Rows are points. To make a cloud, some directions were put in groups of two or more. Within a group, all points are equally far from the middle, so they leave a hole (a ring in 2 directions, a hollow ball in 3). The other directions are filled evenly. Then the cloud was stretched, turned, moved and blurred a little. How many holes are there, and how many directions does each take, smallest first?

Cloud, 13 rows:
[[-0.78  0.27]
 [-0.58  0.09]
 [-0.02  0.30]
 [-0.19  0.52]
 [-0.44 -0.69]
 [-0.25 -0.46]
 [ 0.54 -0.18]
 [-0.38  0.41]
 [ 0.44  0.03]
 [ 0.41  0.77]
 [-0.39  0.19]
 [-0.22  0.66]
 [ 0.13 -0.12]]
Holes: 0

Cloud:
[[ 0.18  0.16  0.73 -0.37]
 [-0.91 -0.08  0.24  0.42]
 [-0.85  0.28 -0.09  0.46]
 [-0.76  0.27  0.04  0.50]
 [-1.01  0.03 -0.43  0.23]
 [ 0.04 -0.10 -0.58  0.31]
 [-0.84  0.24 -0.01  0.48]
 [-0.14 -0.27 -0.61  0.31]
 [ 0.40 -0.39 -0.11 -0.68]
 [ 0.46 -0.09  0.61 -0.12]
 [-0.41 -0.32 -0.46 -0.47]
 [-0.33 -0.34 -0.67  0.21]
 [ 0.45 -0.01 -0.39 -0.45]
 [-0.58  0.24 -0.13 -0.48]
 [ 0.14 -0.07 -0.66 -0.04]
 [-0.07 -0.57 -0.05  0.38]
 [-0.05  0.18  0.64 -0.55]
 [-0.64 -0.60  0.51 -0.12]
 [ 0.15  0.56 -0.10 -0.42]
 [ 0.40 -0.63  0.31 -0.53]
 [ 0.16  0.03  0.27  0.39]
 [ 0.37  0.46 -0.13 -0.45]
 [ 0.19  0.56 -0.26 -0.27]
 [ 0.07  0.13  0.14  0.47]
 [-0.36 -0.33 -0.69  0.14]
 [ 0.57 -0.41  0.47 -0.31]
 [-0.28 -0.82  0.27  0.06]
 [-0.44  0.05  0.64  0.16]
 [-0.35 -0.70  0.43 -0.46]
 [-0.26  0.08  0.60 -0.58]]
Holes: 2 (2, 2)

Cloud:
[[ 0.31 -0.53 -0.12  0.14 -0.34  0.20]
 [-0.59 -0.57 -0.29  0.23 -0.54 -0.73]
 [ 0.28 -0.20 -0.30 -0.40 -0.34 -0.08]
 [ 0.34  0.65 -0.33  0.32  0.15 -0.40]
 [-0.09 -0.08  0.73  0.45  0.31 -0.21]
 [-0.18 -0.21 -0.10  0.06  0.44  0.03]
 [-0.15  0.67  0.44 -0.32 -0.30 -0.32]
 [-0.51  0.69  0.19  0.42  0.53 -0.04]
 [ 0.06 -0.25 -0.23 -0.19 -0.22 -0.57]
 [-0.29  0.56  0.89  0.25  0.09 -0.64]
 [-0.04  0.28 -0.21 -0.82 -0.49  0.58]
 [-0.61  0.02  0.00  0.93  0.20  0.29]
 [-0.05 -0.52  0.30  0.36  0.15  0.48]
 [-1.09  0.05 -0.29  0.03 -0.09  0.08]
 [-0.43  0.51  0.06  0.21  0.81 -0.13]
 [ 0.45 -0.41  0.43  0.23  0.13 -0.28]
 [-0.40 -0.36  0.24  0.94 -0.20 -0.52]
 [ 0.06  0.17  0.04  0.02  0.92 -0.22]
 [ 0.01 -0.06  1.02 -0.06  0.08  0.06]
 [ 0.08  0.86  0.71  0.05 -0.25 -0.61]
 [-0.06 -0.02 -0.19  0.83 -0.06 -0.57]
 [ 0.03 -0.36  0.03 -0.61  0.56  0.08]
 [-0.26 -0.47  0.37 -0.79  0.17  0.02]
 [-0.35  0.63  0.58  0.30  0.02 -0.18]
 [-0.16 -0.31 -0.33 -0.33 -0.15 -0.68]
 [-0.25  0.40  0.69 -0.56  0.30 -0.43]
 [-0.54 -0.07 -1.04 -0.17 -0.60 -0.39]
 [-0.26 -0.13 -0.84 -0.12  0.05 -0.15]
 [-0.63 -0.09  0.03 -0.80 -0.19  0.60]
 [ 0.19  0.03  0.37 -0.18 -0.97  0.17]
 [-0.64 -0.05 -0.26 -0.44  0.43  0.10]
 [ 0.50  0.40  0.10  0.29  0.07 -0.80]
 [-0.32  0.55  0.54 -0.97  0.00 -0.57]
 [-0.17  0.71 -0.39  0.48 -0.50 -0.04]
 [-0.01 -0.78  0.01 -0.29 -0.27 -0.17]
 [-0.38  0.21  0.36 -0.38  0.42 -0.17]
 [ 0.37  0.14 -0.06  0.21  0.62 -0.34]
 [ 0.28  0.36 -0.55  0.37 -0.17  0.42]
 [-0.80  0.35  0.23 -0.62 -0.18 -0.52]
 [-0.11  0.85 -0.51 -0.18 -0.17 -0.54]
 [-0.37  0.01  0.42 -0.66 -0.36  0.39]
 [ 0.42 -0.51  0.26 -0.20  0.10 -0.19]
 [-0.40 -0.30  0.16  0.78  0.07  0.18]
 [ 0.25  0.51  0.15  0.18 -0.20  1.08]
 [-0.06 -0.07  0.59 -0.16  0.35  0.46]
 [-0.03  0.30  0.66 -0.36  0.18  0.36]
 [-0.36  0.42  0.07 -0.78  0.20  0.48]
 [-0.06  0.54 -0.74  0.24  0.27 -0.58]]
Holes: 1 (2)
